Each row is a point. The window is the flat piece filled in between its corners: a triangle in 3 columns, a solid with four corners in 4, and so on. A path goes straight from each point to the next, and from the last back to the first. List the points from which the path goes on through the window.

Window, 4 rows:
[[-19.4 -32.3  32.9   1.3]
 [  2.6  32.3 -26.4  10.2]
 [ 17.1  39.3  -6.5   6.4]
 [ 14.9  -1.3  -5.2   7.4]]
Path:
(1): [ 20.8  28.8 -18.3  -8.6]
(2): [  0.1   7.4   4.6 -29.4]
(3): [ 0.6  8.7  7.4 18.2]
(4): [ 20.3  55.2 -39.1  25.9]
(5): [ 15.3  56.0 -49.7 -21.2]
(6): [  0.1 -12.7  23.0 -16.0]
(7): [ -1.4 -11.6  31.5  31.1]
(8): [ 1.5 -6.9 15.8 21.1]
(9): [  4.1  -6.6   5.7 -26.3]
(10): [-5.5 20.8 -0.4 -9.7]
(11): [-5.5 22.2 -0.4 16.7]
(12): [ 20.1  27.2 -12.8  22.4]
Through the window after points: 2

Window, 8 rows:
[[ 30.5   4.3 -48.2  10.5  20.2 -19.3  12.9 -11.1]
 [ 26.5  -0.1  13.8  12.9  -8.3  11.8  13.5  -2.4]
 [ 51.3 -19.1  23.5   5.0  15.0 -12.2 -10.4   7.1]
 [ 21.7 -62.4  -5.1 -49.0  -8.5 -39.7   4.0  -4.9]
 [ -0.1 -15.1   2.0 -65.6  26.3   2.5  14.7  -2.2]
 [ 13.2  25.4  24.1   8.9  21.0 -15.3  27.3  -3.6]
 [ 56.0  28.0  26.7 -15.9  -5.7 -10.4   7.4  -3.4]
 [-49.9  34.7 -14.0  48.0  13.3  -3.7 -35.0  -4.5]]
Path:
(1): [ 16.6  -3.9   1.5   0.0   9.7 -13.5   9.8  15.8]
(2): [ 12.7 -12.5  -6.8 -33.3 -11.9 -23.4  15.6  26.4]
(3): [ 19.1 -16.7   6.4 -23.0   2.0 -10.2   6.0 -46.9]
(4): [ 31.1  -0.2   6.5  15.7   8.7 -14.6  -3.5 -46.9]
(5): [ 24.4   0.4  -6.0   5.0  -3.6 -20.4   2.5  21.7]
(6): [  5.4   5.0   3.2  17.0   9.4  -8.9 -13.8  18.0]
(7): [ 13.3   3.3  10.7  18.7  23.1  -9.0 -20.1 -49.5]
(8): [ 36.7 -22.2   8.4 -29.0   2.9 -24.9   2.5 -50.4]
(9): [ 25.3 -23.7   2.0 -28.9  -4.9 -24.3   6.2  17.3]
(10): [ 27.3   7.3  -9.0 -16.6   2.8 -17.7  11.5  31.6]
(11): [ 30.3  -1.9   3.4  -4.7  11.0  -3.0   6.4 -37.6]
(12): [ 17.0 -10.4  10.9  -4.0  23.5 -12.8   1.9 -21.0]
Through the window after points: 6, 8, 10

Window:
[[  1.6 -10.2  28.4 -16.8  10.6 -41.7  -5.4 -13.7  12.3]
 [ 37.2  42.5 -26.6  18.1   6.7 -26.1  31.7   2.1  20.4]
 [-23.5  11.7  -2.9  30.9  -4.8 -13.9  -9.0  -5.1  -9.1]
 [-38.7 -54.6   7.2 -18.1  -5.4 -19.1   9.7 -40.6   8.1]
 [-23.6   7.8 -22.0   4.7  25.3  18.3   8.8  40.9  -3.0]
 [  6.5   2.5  24.2  15.5  -9.8 -14.1  32.0  12.3  10.0]
 [ 44.5  48.9   3.4  36.1  39.7  75.6  -1.2  -1.5 -16.5]
 [ 20.0 -24.0  11.5 -27.5 -43.1 -31.3  -6.0   4.2  21.5]
 [  9.6  25.0  21.8 -43.3 -30.1 -14.8  17.3 -11.1  22.7]]
Path:
(1): [ 15.7  -9.6   4.5 -10.4  -7.7 -27.7  29.4 -17.5 -26.2]
(2): [ 28.1  23.8   5.2  10.0  14.2  24.5  11.6  -5.4 -32.6]
(3): [17.7 25.0  6.9 12.0 16.3 36.5  1.8 -5.8 12.3]
(4): [21.8 35.1 -7.3 24.7 15.2 16.4  4.0  0.5 29.7]
(5): [ 31.6  23.2   2.9 -10.3   3.1   0.5  27.7  -2.2 -32.6]
(6): [ 12.7 -11.9  18.4 -36.4 -22.2 -16.2  10.7  -2.8 -25.7]
(7): [-19.6  -8.9  20.9   0.6 -19.8  -8.3  -4.4  -6.3  56.0]
(8): [-13.7  11.0   7.1  18.7   0.1  10.1   0.7  13.3  37.9]
(9): [ 15.1   5.7 -10.6  -2.8   2.0  -7.4  29.7   9.8 -37.4]
(10): [ 19.3   1.7   0.4  -4.5  -3.1  -4.2  19.3   5.0 -49.3]
(11): [ 3.5 13.4  2.3 11.2 10.0 16.4  4.3 13.1 22.9]
(12): [ -6.9  -0.3  18.8   5.9  -7.6 -16.7  -6.3 -11.3  46.2]
Through the window after points: 2, 4, 10

Window (11 x 11):
[[ 16.4  32.6 -19.2 -37.0 -16.0 -16.6 -11.9  16.3 -48.5 -27.4  -4.1]
 [ -4.2  36.5 -18.0  28.4  29.2 -14.0 -37.8   7.8  16.5 -32.6   8.8]
 [-26.3  13.5 -39.6  65.1  32.0 -44.2 -17.4  12.9  -4.6  -4.4  28.5]
 [ 25.5   5.0   6.6  -5.1 -21.7  17.0  45.4  28.0   3.3  -9.9 -18.9]
 [ 18.2  28.5 -33.4 -16.8 -11.6  33.1 -11.5  -7.6 -19.4   3.5  -1.8]
 [ 55.9  -2.5 -23.5 -21.3  -9.9 -17.8  36.0 -18.3  26.1  18.8  10.5]
 [ 63.2 -18.6  29.5   5.7 -63.1  14.9  23.6  31.8  21.7   7.4  -7.6]
 [ 31.4 -22.2 -18.9 -43.0 -15.9  11.7  -4.6  10.4 -34.8 -42.9  -5.0]
 [  1.9   5.9   3.7 -13.7 -25.5  -4.5  22.2 -62.4 -17.2 -10.9  27.1]
 [ 26.4   2.6  11.7 -48.2  14.5  12.4 -16.4   1.1 -49.0 -14.0   9.9]
 [-14.1   2.2 -10.7 -13.5  -3.0 -11.4 -17.1   8.7  13.6   2.7   4.9]]
Path:
(1): [22.2 10.2 -6.4 -6.9 -8.3 -1.1  6.4 14.4  2.7 -9.1 23.3]
(2): [ 16.0  11.4 -15.2 -20.6  -9.9  17.6  20.6  19.1   6.4 -20.4  53.7]
(3): [ 17.5  -5.6   2.0  -3.9   3.3  -4.6 -24.1 -19.6 -26.1   1.2 -40.5]
(4): [ -0.6  -0.4 -15.5  18.7   4.4 -22.1 -14.7  -1.3  -1.3  -0.2  -9.5]
(5): [ -5.5  25.8 -18.5  -5.4  -4.1  -1.6   8.5  22.5   4.7 -15.5  63.6]
(6): [ 21.4  14.5  -5.9 -11.1 -17.5   6.1  22.1  23.2  15.5  -7.6  41.9]
(7): [ 12.9 -14.2   1.8  -0.1 -18.9  -8.6 -12.7 -10.9 -17.0  -4.6 -40.7]
(8): [ 22.6  -1.4  -1.5  -9.5 -17.3  -8.1   2.1 -19.9 -14.5  -8.5  -7.2]
(9): [  5.0  21.5  -1.6 -19.7 -33.2  15.7  25.8  13.9  -3.0 -17.4  52.0]
(10): [ 24.9  14.0 -10.1 -22.8 -18.9  25.7  14.3  18.3  -5.5  -3.8  54.1]
(11): [ 25.9   1.8  -2.6  -2.0 -18.3  -6.3   0.9 -20.2  -5.9  -3.4 -31.5]
(12): [ 30.6   1.9   2.0 -21.3 -17.4   5.7   3.1  -9.9 -15.8 -10.0 -21.3]
(13): [ 31.4   6.0  -0.4 -31.7 -30.4  15.8  10.0  11.2  -2.6 -19.0  35.1]
(14): [ -7.3  17.9 -24.2  13.5  11.1 -14.0  -3.2  15.9  -3.8 -15.7  38.4]
(15): [  3.0  -5.9 -25.3  51.5  12.3 -37.5 -26.7  -6.2 -11.2   0.6 -31.6]
(16): [ 35.6  -5.2  -4.8   1.2  -4.9  -9.4  -7.6 -11.0  -4.8  -0.9 -27.9]
Through the window after points: 4, 6, 8, 10, 14, 16

Window (14 x 14):
[[ 20.8 -49.9  13.9   7.0 -21.9  16.4   5.7 -11.7  36.1  19.0  24.7 -28.4
  -14.2  16.5]
 [  9.9 -33.3  -2.7   7.9   4.0   1.2 -37.4  21.2 -44.5 -28.4 -30.6   1.2
   15.7  -2.0]
 [ -1.3  13.3 -40.2 -17.2 -66.9  18.9  -8.8 -16.8   3.4   9.8  41.4   0.8
  -42.1  27.7]
 [ 23.0  19.9  19.7  18.7 -39.3  33.8  44.8  30.8 -31.2 -12.9 -16.0  35.7
  -12.9   6.0]
 [ 10.9 -35.1  22.0  14.2   4.2 -61.7  15.6 -32.6   3.1   5.8   5.0 -58.0
  -22.7  10.4]
 [ -0.2 -32.2  30.8  16.2 -18.5 -37.2 -25.1   7.5  11.5  29.7 -33.3 -55.1
   15.4  18.7]
 [-41.0 -19.9  19.9  15.1   1.5  10.0  -6.3  13.7 -66.4   1.3  -7.5  -4.2
   16.6  11.3]
 [-17.6   4.5   7.3 -42.5 -60.1   5.0  25.4  -8.1  21.1 -32.3  42.1 -11.8
  -23.8  20.9]
 [ 34.4  52.8  14.1  22.2 -18.4  46.8  25.5  20.3  -6.8  -9.3  21.2  21.0
   35.3  -1.5]
 [ 15.2  32.5  45.9  30.9  14.7  43.6   4.6  -4.1   5.8  -3.7 -38.2  13.0
    4.4  -6.8]
 [-12.6 -52.5 -11.3   3.7 -14.6 -37.8   4.9 -34.6  25.0  16.4 -16.0 -18.7
   17.5  18.9]
 [-10.2 -32.7 -10.3  14.1 -10.0 -13.3  27.6 -12.0  17.4  -3.4 -17.6 -76.1
   -8.2   7.0]
 [ 25.6  22.9  12.2 -12.0  22.7  29.6  20.3  37.8 -17.2  14.5 -19.6  17.7
    2.1  14.2]
 [  8.8   6.7  -0.7  46.0   8.7  14.8 -15.0  45.7  42.8  10.9   2.8  29.8
   -5.3   4.0]]
Path:
(1): [  1.9  -2.7  18.2  18.0 -13.3  14.7  10.2   2.1  -8.0 -11.8  -7.4  -4.5
  -1.2  34.0]
(2): [ 13.0   4.1   1.9  21.5  -8.2  12.8  -1.0  11.8 -11.7 -16.7  -7.7  -7.6
   5.8  42.3]
(3): [  7.4 -12.7   5.1  -0.8 -17.1   7.7   0.6   7.1  -9.9   1.9  -3.2  -7.3
  10.2 -34.0]
(4): [ 10.3   2.2  11.4   4.3 -12.0  15.2   8.5  12.6  -2.0  11.6   0.4  -4.0
   4.0 -31.3]
(5): [ 18.6   5.3  15.4  25.2  -9.5  20.1   3.9   9.3  -6.9 -16.0  -6.2   4.5
  12.7  50.3]
(6): [ 16.0 -16.1   3.4  18.4 -10.5  -9.5  14.6  -3.4  -6.2 -15.0  -2.7 -21.4
  -9.2  69.4]
(7): [ -2.0 -15.8  10.4   4.2 -18.0 -12.6  11.2  -7.8  10.4  10.5  -1.1 -26.6
  -5.9 -18.4]
(8): [  6.6 -22.5  18.5   8.3 -11.2  -9.3  -4.0   5.1   4.2  30.2 -17.5 -21.1
  -1.0 -60.0]
(9): [ 15.3 -12.9   3.5  41.9  10.0  -3.0  -1.7  -0.8  -2.9  -3.1 -20.4  -8.2
   9.0  72.6]
(10): [ -0.1 -10.7   1.0  20.4 -21.8  14.1   1.7  -3.5  -3.7 -18.7  11.5  -8.5
 -11.5  63.4]
(11): [ -4.0   3.0 -13.1 -18.9 -38.3   7.8  -5.1   2.2  -5.2  17.6  14.8  -1.3
 -14.7 -24.1]
(12): [-11.2  -4.2  11.2  -0.3 -10.3  11.0   7.3   3.7 -11.2   5.2   1.9   3.1
   0.7 -31.9]
(13): [ 12.7  -2.7   7.6  20.7  -3.9  20.0   7.1   5.0 -15.8 -11.4  -1.5  -3.0
   0.1  47.8]
(14): [  6.3  -6.3  10.6  12.4 -16.1   7.8   4.2   3.5 -14.6 -29.2   2.3  -3.7
  -3.4  45.2]
(15): [ -1.8 -10.3  -1.7 -27.7 -34.5   7.9   2.2  17.0  -0.7   9.1  -4.8  -0.4
  -1.9 -55.5]
(16): [-12.0  -6.6  14.0  -7.6 -16.2   6.3   6.4   8.2 -15.6  13.6   0.8  -2.4
   1.4 -33.2]
Through the window after points: 2, 4, 6, 10, 14, 16
